Each point is reached from the start by the listed moves, each made 0, 1 or 2 times, or once backwards (-1), plus a little noise. Say if it took an odd or an even number of moves. Then give how often each move was made.

Moves:
(1): [121 -88 43 -100]
(2): [51 226 -68 -120]
Start: [81 -120 -106 74]
Points:
[-45 -41 -141 177] -> odd (-1, 0)
[153 -430 17 93] -> even (1, -1)

Moves:
(1): [196 -38 34 -40 26 -85 -22 34 0 -69 0]
(2): [24 142 -32 -96 -7 -30 -21 -53 -61 -21 30]
(3): [-44 5 162 2 -66 11 -89 -81 9 92 -25]
(4): [28 101 -80 181 -37 -9 0 -9 -61 51 50]
(5): [-26 10 21 51 131 46 -12 -13 -33 -65 -111]
(6): [64 47 5 15 -64 84 -42 21 5 4 47]
(7): [16 23 59 -4 -26 41 182 -6 -11 6 -5]
(8): [-24 78 72 23 -33 -96 90 145 -8 -40 -26]
Start: [-30 -33 23 113 34 -9 -40 94 15 15 -18]
Points:
[-184 481 353 71 -164 158 -248 -35 -124 134 -61] -> odd (-1, 2, 2, 0, 1, 2, 0, 1)
[336 -94 498 67 77 -124 419 508 68 -290 -237] -> even (2, -1, 0, -1, 1, 1, 2, 2)
[-62 105 -121 252 348 51 -134 -151 -174 -44 -187] -> even (0, 1, 0, 1, 2, -1, 0, -1)
[-206 519 -160 332 -41 -178 82 60 -239 96 81] -> odd (-1, 2, 0, 2, 0, -1, 0, 1)
[29 -151 148 -177 275 -95 -412 -167 9 -78 -184] -> even (1, 1, 1, -1, 1, -1, -1, -1)

Moves:
(1): [126 29 -61 -22 4 44 40 29 -41 0 14 25 -4 -35 31]
(2): [9 121 1 -22 -49 29 -32 -160 60 28 19 18 31 -64 25]
(3): [58 -36 111 47 -60 155 23 -66 187 -63 20 -162 25 -24 -19]
(4): [-13 -53 -13 149 53 30 -55 11 73 67 45 98 37 71 -42]
(5): [-29 -54 119 23 182 76 61 -37 8 149 -60 61 56 57 -4]
(6): [-121 -128 -58 30 6 149 15 -107 86 -47 -54 -22 -93 33 -4]
(7): [-77 -30 -48 -10 -54 -68 169 66 83 -40 82 81 -77 85 36]
(8): [6 87 -71 -29 13 48 54 78 60 -30 -18 25 70 -1 31]
(9): [50 -93 -38 -109 8 -29 -39 -1 168 -115 40 15 -29 11 28]
(10): [9 13 -7 15 -9 -2 20 65 -4 190 -72 48 -14 15 -60]
(11): [-91 -28 74 -78 24 133 -96 -59 -2 101 174 -110 93 -81 -12]
(12): [-18 17 67 -37 -62 40 1 5 -71 32 -39 75 14 53 -14]
Start: [23 42 21 -121 -12 1 89 1 33 -20 115 -23 -79 -168 -56]
Points:
[-5 328 -240 -165 70 37 725 509 -183 574 -30 614 -50 84 -7] -> even (2, 0, -1, 0, 1, 0, 2, 2, -1, 2, 0, 1)
[199 533 165 -246 270 173 404 51 -140 344 -40 103 287 -269 71] -> odd (1, 1, 0, -1, 2, -1, 0, 2, -1, 0, 0, 0)
[45 -33 -587 -133 -135 -129 392 544 195 -202 -53 537 -309 177 -7] -> odd (1, -1, -1, 1, -1, 1, 1, 2, 1, 1, -1, 1)

Moves:
(1): [41 -5 83 39 27 10 56 41 -83 53 -86 -32 59 0 -1 -45 6 37 19 -27 -4]
(2): [19 40 61 -20 43 11 -66 46 54 -15 -16 -31 22 -14 34 33 34 -5 -5 -128 30]
(3): [41 -42 110 -34 -30 53 -46 -23 16 19 32 -106 -41 54 -24 21 -10 96 73 24 -25]
(4): [-17 -28 1 92 0 3 20 -73 -51 14 32 -38 21 42 -31 10 -30 -52 27 -51 80]
(5): [11 77 -20 -67 105 -34 91 96 26 -61 81 -40 29 89 -25 81 -19 39 44 45 -24]
(6): [27 76 67 108 18 42 -27 -41 30 -63 21 -80 47 -34 72 -92 -106 -56 -29 11 -53]
(7): [-16 26 91 60 7 58 59 -103 37 45 38 14 -55 22 -16 75 25 28 39 4 -27]
(8): [-32 -42 63 23 -24 -6 -4 25 -27 -36 15 -19 39 30 67 31 -26 -16 7 93 67]
(9): [49 -124 -60 71 89 29 69 -3 77 6 23 -54 -14 -4 18 -14 14 -14 -56 -54 -3]
(10): [-83 -6 19 86 24 94 -49 76 -23 108 -51 48 -40 37 -2 -37 -52 -80 109 38 -14]
(11): [-10 -46 -22 -76 4 -31 -18 -13 -123 -50 63 73 -28 33 48 -9 32 -12 7 1 -91]
(12): [26 8 29 122 81 47 -104 -13 24 55 -25 29 27 160 -80 -6 1 54 -87 87 -63]
(13): [-55 -43 -13 13 -78 -31 29 -18 24 25 26 1 118 9 -78 -14 59 27 87 -55 -32]
(14): [3 -15 -7 -33 -24 29 -7 34 -7 -36 21 27 7 85 -42 68 -28 -71 -50 -33 -42]
(15): [14 -38 -44 -81 -2 4 -26 -25 53 59 2 60 57 48 75 7 -46 8 14 6 -59]
(16): [11 39 -29 76 -43 28 -5 -6 3 14 17 -72 29 -102 25 86 -12 -10 16 -10 -57]
(17): [-113 25 -59 -28 51 -8 27 -21 -70 -10 -52 -22 11 -42 62 -63 23 -34 -54 5 -30]
(18): [-26 28 -69 -15 -19 99 4 24 -7 10 57 33 -7 -9 54 44 10 37 -93 -10 62]
(19): [12 72 -32 110 52 62 19 -68 51 -63 -75 30 -44 130 -1 -18 14 -16 97 27 2]
(20): [-8 67 -16 37 18 26 9 -27 14 79 44 -44 55 12 53 -58 63 -80 12 91 38]
Start: [-10 30 -31 17 -7 30 92 47 25 59 -64 -199 32 34 -69 87 -70 86 -23 138 -57]
Points:
[-159 301 -288 275 210 447 -358 126 -74 381 224 -67 49 -166 403 137 -182 -218 -252 38 -220] -> odd (-1, 2, -1, 1, 0, 1, 0, -1, 0, 2, 2, 1, -1, -1, 1, 2, 0, 2, -1, 1)
[42 268 -89 406 87 378 -17 38 459 343 162 -41 26 83 -241 489 -374 250 -226 347 -497] -> even (-1, -1, -1, -1, 1, 1, 2, -1, 0, 1, -1, 2, 0, 0, 1, 2, -1, 1, -1, -1)
[-323 339 -64 40 377 387 -198 438 40 526 158 -387 416 277 176 218 84 81 24 389 -529] -> odd (0, 2, 1, -1, 2, 0, 0, 0, 0, 2, 1, 2, 1, 0, 1, 2, 2, 1, -1, 2)
[-77 12 637 788 -58 656 34 -152 -281 363 33 -476 114 173 -31 82 -317 17 -200 115 66] -> even (2, 0, 1, 2, -1, 2, 2, 1, 0, 1, 0, 1, 0, 1, -1, 0, 0, 2, -1, 0)
[-147 24 61 813 298 877 -18 -194 -136 620 -208 10 40 575 362 -14 -282 -108 -200 593 -411] -> even (2, -1, 0, 0, -1, 1, 2, 1, 1, 2, 1, 2, -1, 1, 2, 1, 1, 2, 1, 1)

Moves:
(1): [80 30 24 -26 63 -12 -48 -17 -43 63 -70 9 11 19 -40 48 66 -9 2 -44 -35 -5 61 -17 5 -17 -12]
(2): [-34 76 18 14 29 -18 -35 11 29 10 -35 -38 43 59 21 3 9 -1 1 -34 0 25 33 27 -26 4 -38]
(3): [83 7 80 10 -4 -26 53 6 22 -26 68 -41 -27 80 -21 54 -15 -7 59 -68 -30 -21 30 -3 -27 3 49]
(4): [-5 43 18 46 31 -2 -8 26 4 -88 -76 -44 -6 18 -51 -15 33 4 0 57 -38 -36 -16 41 -26 -1 -4]
(5): [10 -28 11 -12 29 19 16 54 23 -41 13 -6 -57 -36 10 -4 -28 23 38 18 33 -12 14 19 17 -36 42]
(6): [21 31 31 47 -9 16 41 -10 23 16 8 20 24 -39 28 18 2 1 -14 8 -12 -6 -26 26 53 3 -41]
(7): [-56 -15 19 -66 25 -10 93 -5 -58 18 -42 48 22 61 -56 -16 -112 32 -9 16 1 -90 -15 0 42 15 11]
(8): [68 0 -28 -11 -27 -3 -8 15 -63 9 -11 57 88 -9 50 -44 52 44 36 -48 47 -59 85 -16 -38 24 20]
(9): [-14 -2 -63 25 25 -18 5 49 30 11 -10 27 56 6 1 -75 40 -49 84 -17 -90 26 23 55 -3 20 -59]
(10): [-15 -36 75 48 16 11 -59 83 -6 40 34 -1 -36 20 6 -81 44 40 44 128 70 29 -8 -10 5 33 49]
(11): [13 -90 -40 7 5 8 27 -32 -45 -28 51 -28 -32 31 85 -41 14 64 -6 22 -91 34 29 7 46 -5 -50]
(12): [36 -7 20 -22 -30 -11 -17 -24 39 16 22 85 21 52 -31 3 -17 42 -1 71 5 31 49 -8 26 -35 -62]
(13): [51 1 85 -16 19 2 -47 8 40 14 -60 31 -1 -46 21 -68 -9 64 -21 14 -31 45 20 -17 4 53 26]
(14): [-11 -47 31 23 -25 61 -67 -14 41 -27 -42 -91 -12 74 -41 -2 22 -1 28 -33 47 -4 12 -24 -18 -24 -53]
(15): [-15 -38 -61 -13 29 -35 59 -8 58 29 -72 -10 35 29 40 -62 -31 -99 18 37 63 -14 -17 23 18 -29 18]
(16): [-50 -8 26 0 -51 -46 -15 22 14 5 -68 -6 40 -37 33 61 -25 -54 69 109 1 25 56 -83 1 -31 -37]
(17): [-43 -55 -13 7 73 7 70 -36 29 -34 60 -58 47 -30 -3 0 57 4 6 42 36 -36 32 79 -38 41 9]
(18): [24 -25 -50 -14 24 0 115 -47 68 -43 -59 32 -89 36 34 52 22 67 78 -2 2 -35 31 -111 -15 -14 -70]
(19): [24 36 58 -75 11 -54 2 -35 -61 -41 -8 32 -1 -7 -32 -76 13 -62 66 -31 41 70 2 -25 -5 -104 -4]
(20): [35 -15 55 -91 -43 -25 -79 -7 20 -34 52 30 18 27 23 -73 114 -22 -5 28 -50 -111 -25 -14 35 -54 -59]
(21): [80 6 -33 -72 -17 44 53 32 22 7 42 -96 11 -54 51 -17 1 23 -11 53 53 6 -50 3 -46 -8 -72]
(22): [-24 -2 4 -28 -53 7 44 96 -46 -29 -34 6 -15 10 -53 -61 48 34 -78 -43 7 24 26 -1 3 3 11]
(23): [24 23 -22 18 -4 -3 25 -2 12 -32 -20 23 -67 -47 -8 3 -23 -20 -14 30 35 -38 56 -15 -21 23 -48]
(24): [-72 4 9 -50 -120 35 22 -77 -18 50 -49 -28 -72 -30 17 -26 23 -2 -3 6 -1 15 -61 92 -17 -60 1]
Start: [2 -83 -18 49 -13 72 -31 23 39 -6 -5 -20 -82 -23 -19 -33 -89 -158 66 20 58 -24 -26 -54 -64 -11 -53]
Points:
[508 -191 159 -429 -460 115 -97 112 104 -346 -115 73 -294 -6 106 -517 314 116 587 344 -134 -196 221 -136 -206 -439 -576] -> even (0, -1, 1, 2, 2, -1, 0, 2, 2, 0, 1, 2, 1, 1, -1, 1, -1, 1, 1, 2, 2, 0, 1, 2)
[-100 -522 7 10 -76 189 118 417 156 -20 253 -568 -37 -405 423 -446 19 -30 375 372 22 496 102 238 -232 103 52] -> even (-1, 0, 1, -1, 2, -1, -1, 0, 2, 1, 2, -1, 2, 0, 0, 2, 2, -1, 0, -1, 2, 1, -1, 1)
[-205 267 127 67 -94 -100 362 -183 -82 146 -240 -238 -139 87 -92 147 -252 -629 -49 -397 54 131 -160 380 -11 -280 203] -> even (1, 2, 2, 0, 0, 2, 0, -1, -1, -1, 0, -1, -1, -1, 2, 0, 0, -1, 1, -1, -1, 1, 0, 2)
[-251 -190 186 389 538 152 139 97 338 -138 -608 -522 -271 384 -189 11 217 -110 271 188 374 -24 109 8 -136 -23 33] -> odd (2, 2, 0, 2, 1, 1, 0, -1, -1, 2, 0, -1, 0, 2, 2, 0, 2, 2, 0, -1, -1, 1, -1, 0)
[116 -200 210 65 -291 370 -321 410 217 -208 -200 -370 -131 -424 191 -509 314 -20 315 565 539 -185 -179 -32 -265 -92 -99] -> odd (-1, -1, -1, 2, 2, 1, -1, 2, 0, 2, -1, -1, 1, 2, 0, 1, 0, 0, 0, 1, 2, 0, 0, 1)
[-1 -282 -447 246 390 38 432 -194 150 0 -464 174 -93 350 -120 128 -133 -94 482 114 -59 -429 484 -83 -70 130 -431] -> even (2, 0, 0, 1, 0, 0, 2, 1, 2, 0, 1, 1, -1, 1, 1, 0, 1, 2, -1, -1, -1, -1, 2, 0)
[30 -195 -41 -109 -166 219 -122 -301 340 167 -306 -137 -122 148 307 -392 70 -172 279 -381 -288 26 -203 121 30 -158 -378] -> odd (0, 1, 0, -1, 0, 1, 0, 0, 2, -1, 1, -1, 2, 2, 1, -1, -1, 1, 0, 1, 0, -1, -1, 2)
[200 15 317 -173 -500 272 -361 170 121 -91 -339 -238 -122 -509 121 -197 49 -297 2 439 388 -350 -163 -195 -77 -227 -366] -> even (0, -1, -1, 1, 1, 2, 0, 1, -1, 0, -1, -1, 1, 2, 0, 2, -1, -1, 0, 2, 2, 0, 2, 1)
[70 44 117 257 -31 -151 219 -187 265 -230 -277 -118 -270 285 165 258 -161 -312 617 -247 -318 450 310 -387 14 -357 -506] -> even (0, 2, 2, 0, 0, 2, -1, -1, 1, -1, 2, 0, 0, 1, 0, 2, -1, 2, 2, -1, -1, 0, 0, 0)
